Rows are points. To make a cloud, some directions were put in groups of two or more. Within a group, all points are equally far from the middle, so they leave a hole (a ring in 2 directions, a hollow ball in 3). The other directions are filled evenly. Then the cloud was stretched, turned, moved and blurred a little. How many holes are there, and how many directions does each take, smallest first?

Cloud (22 x 3)
[[ 15 -29  47]
 [ 23   2  47]
 [-10  48 -22]
 [ 58 -18   4]
 [ 60 -40 -11]
 [  3 -25  47]
 [ 57 -27  18]
 [ 14   5 -30]
 [ 43  40  31]
 [ 11  23  52]
 [ 50  26  19]
 [  7  30  55]
 [  7  31  54]
 [-10  20  50]
 [-30  26  36]
 [ 47 -10 -21]
 [-39  44  14]
 [-25  39  45]
 [ 19   6 -30]
 [-37  46  30]
 [-22 -12  32]
 [ 28  45  47]]
Holes: 1 (2)

Cloud (55 x 6)
[[-22  28  30  45   0 -29]
 [-15  18 -28   3  25 -16]
 [-24  11  32 -19 -52   4]
 [ 45  14 -13  31   6 -43]
 [ 12  26 -18  26 -40 -27]
 [-16  14  12 -28 -40  10]
 [-19   8 -33 -15 -20   0]
 [-55  -4   1 -13   8 -53]
 [ 13 -11  -1 -31  19 -23]
 [-21  14  43 -28 -10 -50]
 [ 33  39  11  19  19  19]
 [-12  30 -10  29 -34 -40]
 [-47  15  15  -1  -2  26]
 [  7 -10 -28  25  33 -28]
 [-30  -4   8 -18 -30  29]
 [ -5  -9  18  45 -40  11]
 [-14  11 -45   7 -14  -6]
 [ -7 -22  52  17 -34   2]
 [  0  46   8  38 -12 -18]
 [  9  37  15  33   6 -37]
 [ 14 -45   4  51 -10   7]
 [-44 -41  13  37 -45  -2]
 [ 41  14   3  -5 -31 -29]
 [ 38 -36   5  52  -8  13]
 [ 24  28  20  23   8  25]
 [ 12 -60 -20   9 -17 -15]
 [ 13 -39 -17  26  31  23]
 [ 38  -1   8   7 -47  17]
 [ 17  -3   4  20 -13 -57]
 [-57   5  10 -13  22 -45]
 [-18  27  49  25  10 -36]
 [  6 -15  -7  16 -47 -40]
 [-14   0  57   4  16  -9]
 [ 45  29   2  31  16 -30]
 [-39  -3   5   7  36 -15]
 [ 29  48  10   8  19 -14]
 [ -4 -15  18  38 -49   8]
 [  9 -34 -26 -11 -23  33]
 [-54 -46  20  22   8  -3]
 [  2  40  25  34   6 -19]
 [ 27 -29 -31  17  33 -26]
 [  6 -39 -19  20   8  41]
 [-25  -6 -10 -23  10 -39]
 [-10 -43 -24  -3 -32  13]
 [  3 -33   9 -17  30 -11]
 [ 34   2 -18  19 -48 -20]
 [ 11  -7  41  30 -10  14]
 [ -8  -2 -39  36 -23  16]
 [-29  -3  47 -12 -50   7]
 [ 29 -33  15 -14  -2  34]
 [ 20 -12  16  13 -55   0]
 [ 15 -12 -26  18 -19 -47]
 [ 15   2  11  15 -57   3]
 [-21  18   7  -2  -3  35]
 [ 19 -30   8 -31  11  -9]]
Holes: 2 (2, 3)

Cloud (83 x 8)
[[-31  22  -4   6   1 -15  11 -16]
 [ 25   7 -12  -7 -20  37  27  -5]
 [ 17  17 -14  13  22  -3 -32 -27]
 [  2  12   5  40   9   8  13  -3]
 [-31   2  17  -6 -22  19   0 -33]
 [ 23   8 -22 -22 -28  20  13 -20]
 [ 25  -5  -2  -4  34  -7  15 -24]
 [-32  34  11   8   9 -11   9  -4]
 [  5 -21  18   4 -27  10  -9  25]
 [ -2 -10  -5 -27  11   9 -32 -52]
 [  9   7 -26  12  14 -18  18 -22]
 [  1 -18   9  -8   8  36   2 -15]
 [ -1  16  27  -4   5  -4 -13 -37]
 [  3   6  17  47 -24  20 -21  -1]
 [ 31  10  12   3   9   6  -4  26]
 [ 15  56 -15  11  -4   1 -12 -47]
 [-38  -2  -8  22  12  -2 -39   2]
 [ 14  36   5  12  10  26 -39 -19]
 [ 34  -1 -13  -5 -18  37  28  11]
 [ 16  16  18 -15 -26  -1   8 -38]
 [ -5   0  19   0 -47 -11  -4 -39]
 [ -7 -26  24   6   9  15  19 -24]
 [ 25  -2 -33 -25 -19  15   4   0]
 [ 23  46  30  26 -32  16 -18 -14]
 [  2   1  14 -19 -10  -9 -17  10]
 [ -4   2 -20  19 -27  25 -10  -3]
 [-19  10   6  16 -15 -27 -21  -9]
 [-14  11   6  55 -49 -15 -20 -13]
 [-35  -8 -15  22 -16 -38 -21 -27]
 [ 29   4   9 -30  -2  -1 -13   3]
 [ 16 -44  14 -15  -3  29  17  16]
 [  9  37  24 -24 -31   3   1 -16]
 [  4  27  41  22 -32  11 -26  -8]
 [ 37 -16  24  -6   0  16  30 -35]
 [-14   7 -35  25 -28   4 -46 -14]
 [ 12   1  21  -8 -17  46   6 -33]
 [ -6  17  -9 -24   8  37  -4  13]
 [  1 -14  28 -21   7  -3   9 -12]
 [-17  22  19   1 -60  32 -25   3]
 [  9   1  30  41 -28  -2 -20 -15]
 [-23  17  14  12 -14 -22 -22  -7]
 [ 15  18 -27  -9  31  21 -31 -16]
 [ 21  24   3 -39  -1  15   4 -42]
 [ 17  -6   1 -41  51  14  14 -15]
 [  8   8   2  16  21  14  10 -21]
 [ -9   5  26  -9 -35  -9 -38 -13]
 [  7  22  34 -19  -2  14   8 -40]
 [-19  16 -26   1 -14  19 -27   2]
 [  1  -3   8 -28  10  42 -13   4]
 [  0  31 -33  -4   6   7 -28 -41]
 [ -9   6  -4  15 -11 -22 -23  18]
 [ -4  13   5  18 -37 -23 -46 -23]
 [ 38  17   8  45 -13  25   1   1]
 [ 27   8  -7  15  26  17 -34 -22]
 [  2  36  17 -11 -24  -8 -13 -48]
 [ 16   7  -6  17  26   8 -33 -11]
 [ 43  -5  34   1 -15   7   8 -10]
 [ -4  -9   6 -25 -23   3  -8 -38]
 [ 23   2  13 -24  22 -14  -8   2]
 [  8 -19  32  43 -46  25 -43  -8]
 [ 15  10  -4  -9 -45 -11 -29 -10]
 [ 15 -48  19  21 -15 -22 -21  -8]
 [-14 -16  11 -24  -1  15  13 -11]
 [-13 -10  15  28   9   8 -49  -7]
 [ -5  21   9  32   5   8 -10   5]
 [  7  17  12 -38  31  24  22 -17]
 [ 14 -15  -1  -4 -12 -18  32  -2]
 [ 27 -31   1  18 -13 -26 -18  -8]
 [ 31  10  -2  16  -2  46  21 -12]
 [-39  22 -31  24 -15  -8 -36 -14]
 [ 18  35 -36   1  -1  14 -40  -6]
 [ 28  22  21  -6 -26  13 -31  -6]
 [ 21  -6  -4  -9 -24  28  34  19]
 [ -7  15  10  -2 -11  -7 -19  25]
 [-23  42   7  -3  12   1  33  -7]
 [-38 -15 -10  -2   2  16  -6  -1]
 [ 14   7  29  16   8  13 -42  -3]
 [ 44 -10  19   1 -12   5   6  10]
 [-21  27  11 -10 -26 -14  17 -14]
 [-10 -10  -7   2 -25  -4  -7 -51]
 [ 33  -1  12  -7 -32  44   7  -6]
 [-21   7   1   1   1  30 -17 -18]
 [-12 -21   2   1 -26  18  -9 -39]]
Holes: 1 (3)

Cloud (107 x 9)
[[-19  -9  -3   7  -1 -11   8  15 -35]
 [  1 -13  -7 -34 -19 -20  14   9  13]
 [  9 -16  19  13  -4 -13 -17  24  -2]
 [ 16  -9  15  17  30 -26  14  16  -6]
 [  4  27  12   3  18  -4  -8  18 -28]
 [  6  -8  42   8   3 -14  14   7 -31]
 [ -7  -4   5  23 -16   6  22 -32  -4]
 [ 10  -1  -9   5   7   2   8  33 -14]
 [  0  -6  10  -3  -3  26  -7   3   0]
 [-20  21  24  17  18 -16  17  -3 -29]
 [-27 -13 -14  -5  -6 -14 -22   2  -5]
 [ 33 -26  14  -3  -4 -16 -19  14  -7]
 [ 20  -2  36   4   2 -24  -2  10 -11]
 [ 11  16  21  -7  -1 -29  26  21  -8]
 [-10 -20  18  22  21 -24   3   0  -9]
 [-12 -28  12  -5   0  -6   9  37  -8]
 [-27  -2   3  14   1  -8  10 -31  -9]
 [-11   5  -6 -15   5  -9  25  -7  -3]
 [ -1   3  54  22  13 -13  20  23  -4]
 [ 35  -9   3  -5  21 -25 -10  36   4]
 [  1 -28 -29 -12  15 -26  11  27   5]
 [ -1 -26   1  15 -21  -3  21   4   4]
 [  4  28  30  14  17  -5  -5  -5 -14]
 [  4 -15  -5 -18  -8 -31 -23  25 -12]
 [ 11  21 -14 -10  34 -15  -2  10 -18]
 [  9   3  21   0  33  -9   3  18   0]
 [ -4  -5  27  -4   0  20  16 -10 -19]
 [  3 -37  22  23  27 -13  12  17 -12]
 [ -6 -36  -7  27   5 -26   2   8   4]
 [ -4 -22 -14  10  14   4  -9  19  -8]
 [  6   1  19   9  -9 -16  39 -16 -10]
 [ -5  25  32 -24 -12   9  10  -1 -16]
 [ -1 -23 -21  16 -18 -24  -7  13  16]
 [  4 -25 -21 -17  25  -3  -1  42 -18]
 [-20 -39  -4 -15  -8 -25  -3  21  -9]
 [ 10  23  34 -16   9  -9  23  14 -18]
 [  0  -3  -3   0  -1  -3 -19  19 -30]
 [ 10 -15  13  15   0  13 -15 -13 -26]
 [  0 -29  -4  -7 -33 -13 -18  11  14]
 [-13  12 -16 -15  -1   3  16  -7  -7]
 [ -5  20   9 -38  -2  -9 -10  34  -8]
 [ 28  24   0  -7  16 -15  -3  23  -8]
 [-15  25  24  -4   4   5  12 -20  -8]
 [  5  18  14  40   6  11  15  13   3]
 [ 12 -26  11  -9  -4 -14  18 -13  12]
 [ -6  -3 -27   8 -17 -21  14  11  -5]
 [  3 -18   3  -6 -18  -6  18  -7  20]
 [-18 -23  19 -11  -3 -20   9 -17  -4]
 [-11 -18 -10 -13  -2  -2  12  16   6]
 [-10   0 -28 -20   4 -12 -10  11   1]
 [  2  22  60  19   4  10  26  10 -22]
 [ -3   6  18  13  -2   7  -9 -19  10]
 [ -3  26   6 -19   1   9 -14  34 -19]
 [  7  26  18   0  16   5   3  25 -31]
 [ 10   1  47  15  20  13  23  12  -9]
 [ 16 -24   9   9 -31  -8 -17 -20  15]
 [-10  21 -12  20  24 -11  20  21  -8]
 [ -4   0  -1 -16   9  15  -2  33 -31]
 [ -2 -38 -22 -21  -3 -18  10  18   1]
 [ -2  18 -14 -17  17 -10   3  19 -25]
 [ 15 -19  21  12   9 -16   2  18  14]
 [ -1  27  35   7  14 -20  23  11  -5]
 [ 28  12  27   2   9  -9 -12  19  12]
 [  1 -16 -30 -19  13  -8 -20  25   2]
 [-16 -21  37  26 -15   8  13 -16  -8]
 [ 20  13  21   6   8  -2  -7   6  21]
 [ -5  -5  -5  -1  20 -23  27  -2 -34]
 [ -2   1  -1   0 -17  18   7 -10   1]
 [  0 -32 -12  16  -9   4 -17   3 -13]
 [ 14   0  22  -5  15 -11  -4  17  19]
 [-11  32  17  12  27  -1  21  14 -37]
 [-10 -38 -27 -20  -3 -16 -14  -6  -2]
 [ 12  10   8 -15 -26  -4   3  -7  -2]
 [ -9  18  -9   1 -11 -37  10   3   7]
 [ 14 -14 -30  -7  19 -26   1  35  -8]
 [  5 -12 -19  -2  17   6   6  36 -19]
 [ 19 -12   1  20  -7   6  10   1  -5]
 [-10 -32 -11   6   5 -24  22   0  10]
 [  3   7  19 -14   7  12  13  -9 -26]
 [-11 -33 -25   4 -10 -35  10   6  13]
 [  0  20  34 -22 -22   6  11 -10  12]
 [ 12 -15   9  -5   1  -4  24  41 -11]
 [  3  -5   1 -14 -21 -42  15 -16  13]
 [ 13  11  18  15 -13  10   0   4 -11]
 [  0  23  40  -1  -2   6   8 -13  12]
 [ -3   3   5   4  10 -11  24   0  20]
 [ 10  -9  11  18  24  11   3  29 -22]
 [ 16  11  12 -24 -25 -20  -5  10  -1]
 [-14   8 -10 -18  36  -4  33  18 -30]
 [-10   7  -7 -20  29 -10  -9   8 -33]
 [ -6 -19  -4 -13   2  -4  20  37  -8]
 [  4 -15  30   7 -28  -9   6  14  -9]
 [ 16   6  17 -20  10 -29  -9   9 -11]
 [  3  -7  26  19 -23 -13  -2 -31  15]
 [ -3   6   7 -13   7 -15  11  42 -11]
 [ 20 -17  -2 -17  -5 -14  13  -5 -12]
 [-34  -9  -6   2  18 -13  20  -7 -31]
 [-15 -12  -5  -6   9 -21  -1  15   3]
 [-24  -9 -10   1   8   7  29 -10 -15]
 [  6  17  15  -9  22 -24  22  36  -9]
 [-22 -14  -1 -15 -19 -30   6   2   6]
 [ -8   8  40  25  12  -9  -5 -16 -23]
 [-31   2   3 -12   3  -5   9  -3 -15]
 [ -3  19   6 -10  42  -1 -17  21 -30]
 [-10 -14  -4 -14 -20 -11   2  23   7]
 [-13  26  22   8 -13 -19   5 -18 -18]
 [ 19 -16 -23 -39   3  -8   8  34  -6]]
Holes: 1 (4)

Cloud (104 x 9)
[[ -5  24   6  -8 -23  20   2 -26  42]
 [ 33   7 -15 -13   5   3   9 -17  -7]
 [-47 -11   6 -11  -8  26   6 -18  32]
 [-11  20  -1 -13  -3   4 -13  22  32]
 [-32 -12   7   7  -8  12   3  17  42]
 [ 15  16   4  -3  -9  26  44  17  -7]
 [-37 -17  -1   7 -27  26 -14 -46  21]
 [-58 -10   2  -1 -15  29 -11 -22  20]
 [ 39  -9  -1   5  -1 -13 -10  21  -5]
 [ 14  -9   1  29  -5  21 -24  -3 -10]
 [-16 -23   1  27  36  11 -24  12  21]
 [ -4   7 -13  -2 -10  -6  33 -13  37]
 [ 28   4  15 -15  19  40   3  -3   1]
 [ 17  -8   1  14  -5  -5 -24  13  29]
 [ 26  11  -1  17 -20  16   3  23  -7]
 [  7  -3  12  31   6  24 -13 -20   9]
 [-37  19  25  -2 -18  23 -14 -18  22]
 [-17  -8 -11   5   6 -17 -10   3  -5]
 [ 10   9  21  -9  30  29  19   6   7]
 [-48 -32  -1  23  -5  26 -26   7  23]
 [  1  -9   7  -7  29  11 -26  13 -11]
 [ 20  15   8 -15 -42  17  24  19 -11]
 [-27  14 -20   0 -11  -5  16  -4  22]
 [ 19 -26   8  -1  15  18  22  25 -12]
 [-18 -43  -4  14 -24   9   8 -23  -4]
 [ 37  14   2   1  -9  -4 -18  12 -11]
 [-11  14 -15  -6  20   1   4  -8  21]
 [-44 -18  -1  40 -17  23 -22 -38  18]
 [-32 -24   3 -16 -16  -7   5 -13  17]
 [ 29  14  -8  -5 -29   3   9  19 -19]
 [  6 -24  26  25   9   6  -6   0   5]
 [  8  -7 -36   2 -26   0   3   9  13]
 [ -3   2  10  -7 -31  34 -11 -21 -10]
 [ 14 -25   5 -15  -2  11  25  27 -15]
 [-37  15  -4  -2 -27  13  13   8  37]
 [  0  -7 -31   5 -14   7   8 -29   6]
 [-21 -13  17  26 -26  -3  16   9   4]
 [  2 -33   5  20  18  -5   5  -9   2]
 [  1  -1  12  20  -5  21 -14  39   5]
 [  9 -16   8   2 -13  24  -8 -17 -24]
 [ -1  18   5  -6 -19  41  36  -3  -4]
 [-60 -23   6  26 -28  12 -20   4  13]
 [-27 -16 -22  14  14  -6 -20   7  15]
 [-24 -10   8  26  -5  11  36   5   6]
 [-15   0   6 -18   6  35 -18  -3  20]
 [ -6  23  27  -5 -18   0 -11  -1  -1]
 [ 14  20  10  20 -16   2 -17   4  14]
 [  4 -39  -5   8  -8   8  10 -17 -13]
 [ 25  -1  15 -28  -3  10   6  30 -21]
 [-12  -8   7  34  17  18 -27  20 -11]
 [  0 -11  -3  10  14  -3 -14  29 -20]
 [ 19  -7   3 -21  -9   5 -31   1  14]
 [-26 -32   1   2 -31  29  -6 -32  21]
 [ 22  11   5   9  23   8  -1 -16  26]
 [  1  17  -5 -21 -23  -9   3  -7  40]
 [ 30 -18   6 -13   5  -2 -24   4  -6]
 [ -8   0  -3  -5   0   5  28 -35   7]
 [ 30  14  15  -1  -6  33  15  23  16]
 [ -4  12 -12  12  -9  20  -5 -29  43]
 [-32 -30  16  41 -19  15 -17 -15   6]
 [ 22 -15 -30  -2  -8  -3   6  25   8]
 [ 18  24  14  -9 -39  13  -6   8  15]
 [-31  23 -11   2 -20  19  -4   7  32]
 [-23 -17 -27  17 -27  13   2  18   6]
 [  4  14  20   9   3  41  18  16  15]
 [ 17  -3   1 -10   4  33   8 -22  35]
 [-14 -31 -13  15  12  22   6   0 -20]
 [-23 -19 -20  30 -19  29  21   8  10]
 [  8  -8   4  23   0  43   0 -13  -9]
 [ -5  21  22 -10  -8  17 -18  27   6]
 [-39  -9  -6   2 -20  -3  -8  15  32]
 [-21   1   3  40  -8  14 -17 -12  39]
 [ -2 -37   2  16 -23  15  25 -13  -5]
 [-36 -11  23  15  -5  24 -34 -31  19]
 [-13   6  11  -4   6  -7 -38   9  20]
 [ 34 -20  -8   4   9  15  33   1  -3]
 [ 29 -20   7 -16   7  16   7 -14 -17]
 [ -4   7  25 -10 -37  13 -16 -12   2]
 [-23  -4  -6  20 -25  19  33 -34  25]
 [-31 -17  11  38  13  44 -16   1  16]
 [-48 -18  34  12 -21  25  -3  -7   9]
 [-44  -7  18  24 -18  30  26 -28  24]
 [-26 -13  10 -15   8   3 -20 -12  25]
 [-16 -14 -13  29 -26  28 -16 -26  -1]
 [ -8  10   8   5  -5  -3  -8 -15 -12]
 [ -3  -3 -20  -6 -29  13 -25   9  19]
 [-12 -13  14  -4 -28  46  -5 -20   6]
 [ -4  24  22  16  16  20   8  -2  17]
 [ -2  -2 -10  34 -24  29  -8  -4  18]
 [ 26   1  11  10  17  23  10  35   9]
 [ -1 -10  15  -9 -44  23  -5   1 -11]
 [ 29  14   1  15   1  11 -20  -3  -3]
 [  5  -5   8   3 -48  18   9  17  -2]
 [-50  -1   5   7 -35   4 -12  -9   3]
 [-18   8 -16  12   8   5  20  -6   2]
 [ 31  19  -8 -23   5  -3  15  39   2]
 [ -9  23  29  -7 -23   2  13   5   2]
 [-27   8  19  29 -20   7  -7  18  19]
 [-15 -26  -7  10 -50   7   8  -1  15]
 [-46  13   6  -6 -32  16  20 -23  28]
 [ 12  -4  28  -8   2  17   8  36  -6]
 [-10  -3  14 -14 -13  -9 -17   6  35]
 [ 16 -22  12  -5  -7  28  16 -15 -20]
 [ 31  11 -10 -23   8  16  46  15   7]]
Holes: 3 (2, 3, 4)
